Every row gives one point. The points of each table are mixes of a few directions, plus a little noise. Count the directions of each table, and those that both share. Where both have some left over, give the other angles between the two spaces (their principal angles), to ten degrees, smallest first.
(in the rows, 128 means zero)

First (4 x 2):
[[127 136]
 [127 137]
 [124 175]
 [134  63]]
Second (5 x 2):
[[136 136]
 [165 165]
 [148 149]
 [ 89  89]
 [101 101]]
Directions: first 1, second 1, shared 0; angles 50

First (6 x 4):
[[105 129 107 161]
 [117 128 118 144]
 [120 128 121 139]
 [ 92 129  95 180]
 [160 127 158  82]
 [174 127 170  62]]
Second (7 x 4):
[[130 159 135 120]
 [113 112 149 128]
 [162 117 106 138]
 [169 136 188 131]
 [132 134 164 126]
 [ 64 138 111 115]
 [125 100  43 138]]
Directions: first 1, second 3, shared 0; angles 50

First (8 x 9):
[[ 52 126 188 124 159 161 153 157  11]
 [155 130 110 125 105 102 107 107 155]
 [153 130 110 126 110 107 111 111 157]
 [ 76 126 169 125 148 149 144 146  47]
 [147 129 113 129 120 119 121 121 157]
 [153 129 111 126 108 106 110 110 156]
 [160 129 102 132 120 120 123 120 183]
 [128 126 121 138 154 160 156 151 158]]
Second (7 x 9):
[[130  85 158 103 152 124 129 103 142]
 [133 183  49 149  84 108 111 226 106]
 [121 104 139 132 141 132 134  97 131]
 [117 105 122 145 136 131 135 100 125]
 [137 103 178  93 151 131 129 101 146]
 [130 141 175 122 138 148 138  84 137]
 [128 176  76 152  95 121 120 184 110]]
Directions: first 2, second 3, shared 0; angles 80, 90

First (10 x 12):
[[105 108 111 114 117  67 121 140 162 157 118 196]
 [133 132 131 131 130 140 129 126 121 122 130 115]
 [ 94  99 103 107 112  38 118 146 179 171 114 229]
 [118 120 121 123 124 103 125 133 142 140 124 156]
 [126 126 127 127 127 123 127 129 131 131 127 134]
 [170 163 158 154 148 236 140 107  67  76 145   7]
 [124 124 125 126 126 117 127 130 134 133 126 140]
 [144 142 140 138 136 171 133 120 104 108 134  81]
 [125 126 126 126 126 120 127 129 132 132 127 137]
 [142 140 139 136 135 165 132 120 107 110 134  86]]
Second (11 x 12):
[[109 110 190 106 132 158 112 125  80 101 135 120]
 [113 134 149 107 166 111 139 127 141 159  86 167]
 [190 139 107 129 166 137 140 116 113 125  91 126]
 [146 152 135 145 130 139 159 126 160 143 125  91]
 [ 47 181  73 138 175 143 108 119 132 156 108 145]
 [129 124 165 127 107 116 125 121 133 116 147 123]
 [142 114 168 121 113 135 111 117  94  92 148 119]
 [148 149 114 136 158 154 149 126 130 140 104 104]
 [165 108 105 123 118 108  91 114  86  87 138 157]
 [132  68  47 145  50 117 147 186 167 146 169 117]
 [ 87 131 155 132  92  91 128 130 173 143 156 139]]
Directions: first 1, second 6, shared 1

First (10 x 20):
[[198  98 171 133 134  93  92 137 149 191 172  90 125 154  89  87 109 132
  136 128]
 [ 89 144 129 158  87 108 145 150  63  91 147  88  95 120 142 120 100  67
  133 161]
 [107  96  83 117 122 159 163 140 187  92 101 147 152 109 139 126 149 139
  129 115]
 [ 77 134  96 169  83  78 124 119  77  76 177 112 114 116 120  93 122 120
  172 170]
 [165 131 143 101 134 140 115 158 169 182  94 173 134 153 115 153 134 131
  109  86]
 [172  99 164 131 152 128 123 117 137 150 157  67 127 129 121  99 110 126
  121 140]
 [105 145 139 108 182 202 173  91 108  89  84 100 132  94 186 171 131 122
   82 134]
 [107 165 118 109 144 151 127 116 122 128  86 185 135 128 143 175 148 146
  114 107]
 [ 82 152  94 139 103 113 128 125 104  96 125 166 126 122 131 138 141 134
  148 134]
 [177 117 144 117 141 108  91 128 166 185 139 152 140 153  94 117 136 162
  136 106]]
Second (9 x 20):
[[120 145 173 131 131 103 133 146 145 146 141 104  91 144 157 127 176 112
  132 162]
 [108 113 127 126 135  83  81 102 164  97 109 192 133 173 128 129 165 120
  184 126]
 [145 101  90 129  90 128  87 132 115 107 131 154 164 121 122 125 111 150
  148 103]
 [126 125 154 134 105  88  95 143 144 126 141 134 109 150 154 125 176 121
  160 151]
 [100 158 168 134 184 127 187 101 136 144 115 112  83 136 118 135 130  89
  107 157]
 [150 133 113 131 116 175 166 145  87 148 142  80 137  81 118 127  78 140
   79 119]
 [136  91  84 152  91 124 107  93  86  91 122 174 152 107  87 128  67 123
  153 111]
 [103 150 164 134 170 118 167 105 140 137 117 122  89 141 123 133 139  95
  121 155]
 [165 136  79  82 129 207 130 185 134 155 135  80 195  99 147 124 111 201
   69  69]]
Directions: first 5, second 4, shared 0; angles 30, 40, 70, 80

First (10 x 32):
[[ 77 119 119 128 110  93 106  94 154 161 160 121  62 159 137 120 120 120
  184 123 114 146 129  66 143  99 157  87 197 134 128 119]
 [ 85 120 120 128 113  98 110  99 150 155 155 122  72 154 135 121 121 121
  175 124 116 143 129  76 141 104 152  93 186 133 128 121]
 [ 78 119 119 128 110  94 107  94 154 160 159 121  63 159 136 120 120 120
  183 123 114 145 129  67 143  99 156  87 196 134 128 120]
 [177 137 137 127 145 162 149 161 103  97  98 135 191  98 120 135 136 135
   75 132 141 111 128 187 113 156 101 168  62 122 129 137]
 [ 66 116 117 129 106  85 102  86 160 167 166 120  48 166 139 119 118 119
  196 122 111 150 129  53 146  93 163  78 212 135 127 117]
 [141 130 130 128 132 137 133 137 122 120 120 130 145 120 126 130 130 130
  114 129 132 124 128 143 124 135 121 138 111 127 128 130]
 [140 130 130 128 132 136 133 136 122 120 121 129 143 121 126 130 130 130
  115 129 131 124 128 142 125 135 121 138 112 127 128 130]
 [214 144 143 127 158 186 164 185  85  74  75 140 238  76 113 141 141 141
   36 136 151  98 127 231 103 176  80 197  13 118 129 143]
 [175 137 136 128 145 160 148 160 104  98  99 134 188  99 120 135 135 135
   77 132 141 112 127 184 114 155 102 166  65 123 129 136]
 [130 128 128 128 129 129 129 129 127 127 127 128 130 127 128 128 128 128
  126 128 128 127 128 130 127 129 127 129 126 128 128 128]]
Second (8 x 32):
[[133 122 118 103 132 132  88 133 125  85 140 179 158  82 102 156 131 144
   81 166 148 128 139 160 131 104  84 154  85 124 117 104]
 [130 121 145 111 124 177  72 114 166 127  95 142 155 132 117 116  89 141
  116 150 141 106 117 115 106 130 112 136 135 157 135  86]
 [109 117 134 113 118 149  74 104 165 134 121 144 124 136 118 122  99 136
  134 148 136 120 123  98 119 113 121 121 156 151 132  91]
 [113 108 130 117 127 145  79 103 157 127 130 162 131 118 109 139 115 141
  128 158 147 119 129 105 117  98 106 134 144 157 136  96]
 [149 191 118 153 119  63 246 189  58 136 132  25  96 172 189  90 150  90
  141  39  61 163 122 175 169 209 204  90 103  36  97 208]
 [144 116 134 151 143 139 166 127 117 142 123 125 138 124 127 135 150 126
  137 123 141 118 130 129 114 127 125 143 127 148 147 151]
 [103 155 103 108 109  65 125 144 106 105 167 120  90 128 140 129 132 119
  122 115  96 164 136 142 170 128 147 100 118  69  92 134]
 [142  96 142 169 151 154 175 108 130 169 119 127 132 133 123 137 158 127
  164 125 155 106 128 100  97 115 125 145 156 182 169 154]]
Directions: first 1, second 4, shared 1

First (8 x 32):
[[ 69 187 132  85 151 145 132  87 135 161 137 172 143 101 149 128 173 141
  122 178  65 179  60 132  88  80 102 153 142  88 121  60]
 [119 132 124 122 128 131 122 123 121 131 131 123 122 133 125 125 127 128
  122 135 131 133 127 131 128 127 131 132 132 123 127 121]
 [108 125 116  66 113 155 125 123 110 123 143 130  71 134 103 129 113 128
  103 153 129 132 136 142 147 134 144 145 156 114 144 141]
 [157 112 132 181 130 106 123 141 134 122 116 107 158 138 136 126 121 124
  144  98 152 111 146 119 129 141 129 111 107 148 119 138]
 [ 52 199 115 142 159 128  80  71 104 182 133 112 171 149 145 105 166 138
  115 176 118 194  68 128  78  85 123 151 129  82  95  14]
 [184  71 133 112 100 131 158 172 138  85 127 131  85 120 107 143  92 120
  131  94 147  76 180 130 172 165 140 112 130 162 155 218]
 [199  69 143 134 106 119 170 178 154  83 120 142 109 107 121 148 100 119
  146  80 136  70 176 123 165 163 127 103 118 171 151 221]
 [137 130 128 180 137 107 114 127 128 136 118 106 166 142 139 120 131 126
  140 111 147 127 131 119 117 129 127 117 108 135 112 110]]
Second (10 x 32):
[[130 167 137  92 100 153 136 114  93 115 167 126 157 125 171  70 140  98
  148 152 174  91 130 162 134 125 113  85 179 157 166 168]
 [114 102 116 141 148 116 116 133 148 141 101 128  91 135  88 173 116 153
  103 120  92 165 125 105 125 128 146 169  95  97  99  90]
 [180 119 150 185 128 102 154 149 151 111 119 136 190 109 166 120 138 116
  170  88 138  89 137 121 123 134 103  88 108 169 132 165]
 [175 125 149 175 125 108 152 145 144 111 124 135 187 111 168 113 139 114
  168  96 143  89 136 125 125 133 104  87 116 168 136 166]
 [107  98 113 137 151 117 113 132 148 145  99 127  82 137  78 179 114 157
   96 122  86 173 123 102 125 128 150 178  92  89  95  81]
 [ 93 103 107 120 149 125 106 125 141 149 103 125  67 142  71 178 112 159
   87 134  86 181 121 107 126 126 155 186 101  79  96  74]
 [ 73 175 112  32 102 179 107  92  70 135 176 117  88 146 127  82 128 111
  101 194 160 134 120 169 139 119 141 131 199 111 160 126]
 [140 147 137 121 114 135 137 125 115 118 147 129 155 123 158  96 136 110
  146 132 154 101 130 144 130 128 115  98 151 151 149 156]
 [115  91 114 152 155 109 115 137 157 144  91 129  87 135  78 187 114 160
  100 112  81 173 124  96 123 130 148 178  82  91  90  81]
 [152 152 144 126 108 135 145 128 113 111 152 130 175 118 175  83 141 101
  160 128 165  84 133 149 130 128 106  80 157 167 157 173]]
Directions: first 3, second 2, shared 1; angles 80

First (8 x 32):
[[168  83 168  91 127 120 131 106 157 213 128 117 116 104 151 101 102 102
  152 118 105 127 201 118 181 142 118 141  77 119 120 122]
 [127 128 127 129 128 128 127 129 127 127 128 128 128 128 127 128 128 129
  128 128 128 128 127 128 127 128 128 128 129 128 128 129]
 [121 135 122 134 128 129 127 132 124 115 128 130 129 132 125 132 133 132
  124 129 131 128 116 129 120 126 130 125 136 129 129 129]
 [160  92 160  98 127 122 131 110 152 196 128 119 119 108 146 105 107 107
  146 120 110 127 186 120 170 139 120 138  87 121 122 123]
 [111 147 111 144 129 131 127 138 115  92 127 132 133 138 118 140 139 139
  118 133 138 129  97 132 105 122 133 123 150 132 131 130]
 [111 147 112 143 129 131 126 137 116  93 128 132 133 138 118 140 139 139
  118 132 137 128  97 132 106 122 133 123 149 131 131 130]
 [154  99 154 104 127 123 130 113 147 183 129 121 121 112 143 110 111 111
  143 122 113 127 175 122 163 137 121 137  95 123 123 124]
 [ 70 192  72 181 130 140 123 160  86   7 127 143 145 163  95 167 165 166
   95 143 160 129  24 141  52 108 143 109 201 140 139 136]]
Second (10 x 32):
[[133 124 168 115 121 124 142 159 114 104 109 126 118 158 137 115  97 138
  144 167 130 131 110 124  85 112 117 102 161 156 123 133]
 [ 99 123  83 120 161 148 121 133 123 116 113 140 167 132 132 134 138 132
  106 189 114  97 152 157 161 151 114 146 133 163 126 112]
 [121 123  77 158 143 138 127  98 124 139 120 115 128  88  99 152 125 120
  118 105 106 157 164 172 178 166 145 141 129 116 126 140]
 [137 137 165  87 133 120 135 147 123 129 146 147 122 174 132 109 150 114
  127 187 137 111 114  89  82 105  95 103 142 129 109 126]
 [141 123 176 154  73 112 122 142 145 115 118 109 114 113 167 117  88 162
  160  29 158 130  78 105 102  91 166 137 101 126 163 121]
 [125 131  87 140 141 133 120  96 134 150 143 128 133 100 108 143 155 113
  112 105 119 136 154 141 169 151 135 145 110 102 125 131]
 [150 131 131 133 138 122 149 109 109 143 134 116  86 123  78 140 123  99
  133 137 105 187 153 143 119 147 123  93 165  97  99 165]
 [118 130  99 145 117 131 104 108 154 143 142 130 152  96 150 134 152 138
  118  59 144 101 123 120 169 127 151 171  72 111 154 106]
 [145 134 180 113 101 112 129 144 135 128 142 132 112 149 148 110 128 132
  143 108 151 121  92  84  84  92 125 116 119 118 132 125]
 [111 124 114 114 151 140 131 144 117 112 112 137 148 147 130 127 125 131
  118 195 117 110 140 146 131 138 110 126 149 162 121 121]]
Directions: first 1, second 4, shared 0; angles 70

First (8 x 32):
[[128  96 166 107 132 153 131 109 115 120 131  79  99 148 127 164 126 138
  133 123 143 178 144 163 141 120 132 138 166 126 115 143]
 [ 89 152  82 111  87 114  93 126 144 131 125 108 172 133 149  97 144 102
  124 105  83 133 117 128 109 121 129 136 116 136 133 183]
 [153 111 106 124 116 108 132 102 131 117 101 168 172 196 159  61 100  88
  128 131 106  68 105 134 144 115 120 131 145 133 156  83]
 [127 115 185 156 121  94  96 123 141  36 131 136 133 164 150 142 104 154
  142 100 104 143 146  96 189 108 141 154 180 109 120 108]
 [141 135 113 159 191 155 207 142 122 131 140 148  78  94 105 131 153 142
  124 185 160  71 118 119 120 109 132  95  80 153 131  79]
 [183 129 161 133  83  83  86 164 150 169 111 126 136 110 162 109  97 114
  108 107 118 141 119 146 116 181  77  85 176 130 148 105]
 [ 98 135  76 117 157 163 169 107 112 137 133 138 130 132 104 119 154 119
  134 155 138  96 120 126 112 101 152 142  75 137 125 140]
 [104 152 134 116 137 154 111 151 108 183 151 122 104  47  69 201 146 167
  132 119 172 192 155 112  93 169 141 144  85 100  94 184]]
Second (8 x 32):
[[103 105 114 105  87 116 107  88 146  73 113  78 167 214 188  79 127  88
  130 105  63 127 115 161 154  80 130 141 179 149 144 152]
 [107 120 106 114 124 140 141 108 131 110 127  98 133 159 148 109 144 109
  126 133 106 121 118 148 129  98 133 129 133 149 134 144]
 [118 141 104 132 172 167 181 138 114 164 142 125  88  80  90 151 160 141
  124 168 164 114 126 129  99 125 138 112  72 142 119 131]
 [137 147 123 142 175 156 168 155 110 177 145 154  84  55  74 167 146 158
  125 162 183 120 135 110  98 153 131 113  69 124 113 116]
 [161 132 171 143 110  92  83 149 130 133 123 172 141 111 122 142  90 147
  131 101 140 146 142  99 142 171 117 136 150  94 125 105]
 [120 107 133 113  78  98  86  99 146  76 111 100 172 205 184  86 109  97
  130  93  70 137 121 148 160 102 123 145 189 133 143 142]
 [140 120 152 129  97  97  87 126 138 107 118 138 154 154 149 116 101 124
  130  99 108 139 133 121 148 139 120 139 166 113 133 122]
 [139 151 124 146 178 158 172 159 108 184 146 158  80  44  68 174 146 163
  126 163 191 119 136 107  95 157 133 110  63 121 112 112]]
Directions: first 6, second 2, shared 2
